Each row is a point. Each copy is the shape, with its points in the same order, turned, moved and blurred by noise. Say if it was mirrored as well.

Shape:
[[+0.35, +0.28],
[-0.24, +0.27],
[-0.18, +0.09],
[-0.03, -0.22],
[+0.43, -0.39],
[-0.02, -0.20],
[+0.32, -0.67]]
Copy 1:
[[+0.49, +0.30],
[-0.17, +0.32],
[-0.08, +0.22],
[+0.04, -0.11],
[+0.48, -0.32],
[+0.05, -0.12],
[+0.35, -0.60]]
Copy 1 is: only turned
Copy 2:
[[+0.39, +0.25],
[-0.19, +0.16],
[-0.10, +0.00],
[+0.09, -0.29],
[+0.57, -0.39],
[+0.11, -0.27],
[+0.50, -0.70]]
Copy 2 is: only turned
Copy 3:
[[+0.10, +0.49],
[-0.40, +0.19],
[-0.27, +0.03],
[+0.03, -0.18],
[+0.51, -0.09],
[+0.01, -0.12],
[+0.54, -0.39]]
Copy 3 is: only turned
Copy 4:
[[+0.60, +0.26],
[-0.07, +0.17],
[-0.03, +0.00],
[+0.13, -0.27],
[+0.60, -0.38],
[+0.13, -0.22],
[+0.59, -0.73]]
Copy 4 is: only turned

Shape:
[[-0.20, +0.30, -0.21, +0.20],
[+0.50, -0.57, +0.14, +0.37],
[+0.00, +0.44, +0.38, -0.15],
[-0.11, +0.39, +0.18, -0.18],
[+0.23, +0.28, -0.32, +0.21],
[-0.70, -0.33, -0.09, -0.20],
[+0.43, +0.02, -0.30, +0.49],
[-0.04, -0.40, +0.05, -0.44]]
Copy 1:
[[+0.05, +0.34, -0.27, +0.03],
[-0.12, -0.38, +0.38, +0.84],
[-0.10, +0.19, +0.26, -0.37],
[-0.03, +0.08, +0.03, -0.37],
[+0.39, +0.27, -0.05, +0.31],
[-0.42, -0.30, -0.70, -0.04],
[+0.29, +0.16, +0.11, +0.65],
[-0.14, -0.64, -0.14, +0.00]]
Copy 1 is: only turned
Copy 2:
[[-0.01, +0.10, -0.28, +0.18],
[+0.29, -0.37, +0.68, -0.26],
[-0.03, +0.64, +0.22, -0.23],
[-0.08, +0.44, +0.01, -0.18],
[+0.43, +0.14, -0.10, +0.04],
[-0.67, -0.11, -0.18, -0.19],
[+0.54, -0.14, +0.06, +0.18],
[-0.25, -0.06, +0.02, -0.68]]
Copy 2 is: only turned
Copy 3:
[[-0.34, +0.00, -0.50, -0.05],
[+0.62, -0.23, -0.10, +0.45],
[-0.20, +0.62, -0.09, -0.06],
[-0.31, +0.43, -0.17, -0.09],
[+0.00, -0.01, -0.70, -0.05],
[-0.53, -0.33, +0.35, -0.14],
[+0.27, -0.21, -0.72, +0.28],
[+0.15, -0.16, +0.32, -0.30]]
Copy 3 is: only turned
Copy 4:
[[-0.36, +0.28, -0.10, -0.03],
[+0.10, -0.81, -0.11, -0.03],
[+0.03, +0.25, +0.20, -0.60],
[+0.03, +0.41, +0.16, -0.36],
[-0.21, +0.13, -0.53, -0.16],
[+0.06, +0.34, +0.37, +0.58],
[-0.36, -0.33, -0.55, -0.16],
[+0.55, +0.06, +0.22, +0.13]]
Copy 4 is: mirrored

Shape:
[[-0.22, -0.03, +0.11, +0.03, -0.51, -0.14],
[-0.04, -0.52, +0.28, -0.26, -0.45, -0.16],
[-0.06, +0.35, -0.12, -0.09, +0.50, -0.33],
[-0.25, +0.41, +0.39, -0.19, +0.07, -0.15],
[+0.04, +0.30, -0.33, +0.27, +0.36, -0.10],
[-0.01, +0.27, -0.64, -0.16, +0.53, +0.42],
[-0.12, +0.08, +0.19, -0.46, -0.81, -0.56],
[+0.40, +0.30, -0.13, +0.00, +0.30, +0.33],
[-0.42, -0.21, +0.24, -0.20, -0.69, -0.13],
[-0.19, +0.31, +0.07, -0.25, +0.30, -0.42]]
Copy 1:
[[+0.00, +0.02, -0.10, +0.02, -0.33, -0.40],
[+0.56, +0.08, +0.14, +0.16, -0.46, -0.22],
[-0.25, +0.10, +0.30, -0.17, +0.57, +0.06],
[-0.35, +0.40, +0.36, +0.06, +0.03, -0.22],
[-0.30, -0.02, -0.18, -0.10, +0.57, +0.11],
[-0.43, -0.21, +0.01, -0.15, +0.35, +0.80],
[+0.25, +0.22, +0.22, -0.48, -0.54, -0.60],
[-0.25, +0.37, -0.20, +0.00, +0.27, +0.54],
[+0.10, -0.04, +0.12, +0.08, -0.65, -0.47],
[-0.16, +0.18, +0.44, -0.20, +0.36, -0.15]]
Copy 1 is: only turned
Copy 2:
[[-0.20, +0.19, +0.24, +0.21, -0.21, -0.18],
[-0.08, -0.36, +0.26, +0.40, -0.06, -0.31],
[-0.31, +0.18, -0.52, -0.46, +0.22, +0.19],
[-0.42, -0.02, +0.08, -0.25, +0.01, +0.45],
[+0.06, +0.40, -0.51, -0.33, +0.27, +0.09],
[+0.35, +0.16, -0.81, -0.35, -0.19, +0.38],
[-0.56, -0.10, +0.37, -0.07, -0.41, -0.41],
[+0.45, +0.09, -0.15, -0.52, +0.12, +0.29],
[-0.35, -0.02, +0.33, +0.50, -0.42, -0.07],
[-0.56, -0.01, -0.28, -0.29, +0.13, +0.17]]
Copy 2 is: only turned
Copy 3:
[[+0.40, +0.13, -0.26, +0.44, -0.13, -0.04],
[+0.48, -0.46, -0.28, +0.52, +0.19, +0.19],
[+0.46, +0.35, +0.24, -0.48, +0.36, -0.03],
[+0.80, +0.18, +0.03, -0.18, -0.14, +0.24],
[+0.14, +0.40, +0.38, -0.15, +0.27, -0.28],
[-0.36, +0.28, +0.23, -0.74, -0.06, -0.22],
[+0.84, -0.19, -0.74, +0.36, +0.12, -0.09],
[+0.17, -0.05, +0.43, -0.39, -0.12, -0.32],
[+0.46, -0.06, -0.56, +0.60, -0.15, +0.24],
[+0.52, +0.24, -0.01, -0.35, +0.38, +0.08]]
Copy 3 is: mirrored

Shape:
[[+0.12, +0.61, +0.17, -0.06, -0.24, -0.18, -0.04, +0.31],
[-0.22, -0.14, +0.10, +0.13, +0.21, -0.77, +0.22, -0.01],
[+0.10, -0.30, +0.08, +0.13, +0.03, -0.13, -0.02, +0.08],
[-0.27, -0.39, -0.07, +0.39, -0.25, -0.40, -0.03, +0.19],
[+0.09, +0.31, +0.58, -0.07, +0.22, +0.52, -0.30, -0.07],
[-0.12, +0.44, +0.38, -0.34, +0.49, +0.62, -0.68, -0.35],
[-0.02, -0.01, +0.05, +0.57, +0.20, -0.16, +0.28, -0.23],
[-0.06, +0.14, +0.50, -0.31, +0.27, +0.32, -0.27, -0.13],
[+0.37, -0.63, -0.10, +0.12, +0.15, -0.52, +0.16, -0.05],
[-0.05, +0.32, +0.03, -0.55, +0.48, +0.81, -0.12, -0.03],
[-0.04, +0.47, -0.17, +0.37, -0.06, -0.36, -0.30, +0.41],
[+0.13, +0.46, +0.19, +0.44, +0.13, -0.38, -0.14, +0.81],
[-0.25, -0.43, +0.15, +0.19, +0.32, -0.24, +0.17, +0.18],
[-0.08, +0.22, +0.41, -0.38, +0.08, +0.56, -0.01, +0.00]]
Copy 1:
[[-0.10, +0.14, +0.24, +0.21, -0.07, -0.32, +0.49, +0.40],
[-0.01, +0.29, -0.21, +0.56, +0.16, +0.14, -0.41, +0.34],
[+0.03, +0.16, -0.06, +0.08, +0.41, +0.11, -0.02, -0.06],
[-0.01, -0.10, -0.03, +0.20, +0.21, +0.56, -0.16, +0.20],
[-0.34, +0.18, +0.07, +0.21, +0.22, -0.47, +0.60, -0.60],
[-0.41, -0.24, -0.08, +0.47, +0.34, -0.86, +0.52, -0.79],
[+0.27, +0.27, -0.09, +0.30, -0.16, +0.15, -0.19, -0.27],
[-0.44, +0.12, -0.15, +0.25, +0.33, -0.50, +0.36, -0.42],
[+0.32, +0.34, -0.12, +0.01, +0.61, +0.13, -0.51, +0.12],
[-0.12, -0.10, -0.60, +0.06, +0.29, -0.82, +0.70, -0.49],
[+0.26, -0.18, +0.28, +0.53, +0.02, +0.03, +0.39, +0.35],
[+0.27, +0.34, +0.32, +0.63, +0.18, +0.17, +0.66, +0.39],
[-0.03, +0.28, -0.43, +0.37, +0.40, +0.31, -0.09, -0.04],
[-0.44, +0.13, -0.32, -0.03, +0.16, -0.49, +0.57, -0.33]]
Copy 1 is: mirrored
Copy 2:
[[+0.22, -0.24, -0.01, +0.24, -0.27, -0.61, -0.07, +0.36],
[+0.05, +0.02, -0.31, +0.61, +0.15, +0.11, +0.39, -0.27],
[-0.10, -0.14, +0.04, +0.03, -0.18, +0.27, +0.16, -0.13],
[-0.41, -0.01, -0.46, +0.09, -0.21, +0.09, +0.33, -0.23],
[+0.10, +0.04, +0.72, -0.05, -0.47, -0.12, -0.47, +0.09],
[+0.40, +0.42, +0.72, -0.25, -0.38, -0.02, -0.78, -0.13],
[-0.34, -0.16, +0.09, +0.35, +0.38, +0.18, -0.09, -0.12],
[+0.22, +0.20, +0.64, -0.04, -0.37, -0.01, -0.18, -0.07],
[+0.00, -0.46, -0.17, +0.15, +0.02, +0.69, +0.53, -0.17],
[+0.39, +0.53, +0.61, -0.37, -0.18, +0.02, -0.39, +0.47],
[-0.03, -0.17, -0.55, +0.39, -0.16, -0.30, -0.39, +0.19],
[-0.02, -0.30, -0.39, +0.78, -0.50, -0.14, -0.29, +0.45],
[-0.23, +0.25, -0.02, +0.41, -0.12, +0.49, +0.37, -0.06],
[+0.18, +0.24, +0.63, -0.22, -0.34, -0.20, -0.08, +0.26]]
Copy 2 is: mirrored
Copy 3:
[[+0.01, +0.34, +0.13, +0.26, -0.30, -0.08, +0.08, +0.12],
[+0.04, -0.35, -0.12, -0.56, -0.24, -0.53, +0.42, +0.17],
[+0.38, -0.12, -0.20, -0.33, +0.06, +0.03, +0.20, -0.04],
[+0.04, +0.03, -0.46, -0.56, +0.18, -0.38, +0.08, +0.03],
[+0.32, -0.16, +0.49, +0.25, +0.15, +0.23, -0.18, -0.46],
[+0.43, -0.56, +0.54, +0.40, -0.15, +0.31, -0.64, -0.46],
[+0.18, -0.38, -0.27, +0.09, +0.33, -0.46, +0.32, +0.08],
[+0.33, -0.37, +0.44, -0.03, -0.11, +0.24, -0.17, -0.33],
[+0.61, -0.29, -0.66, -0.51, -0.15, -0.15, +0.46, +0.11],
[+0.39, -0.50, +0.46, +0.30, +0.05, +0.81, -0.34, +0.13],
[+0.21, +0.36, -0.06, +0.05, -0.03, -0.54, -0.28, +0.30],
[+0.47, +0.61, +0.28, -0.16, +0.01, -0.51, +0.02, +0.38],
[+0.36, -0.34, -0.03, -0.70, +0.27, -0.17, +0.23, +0.16],
[+0.12, -0.26, +0.37, +0.13, +0.00, +0.53, +0.00, -0.15]]
Copy 3 is: mirrored
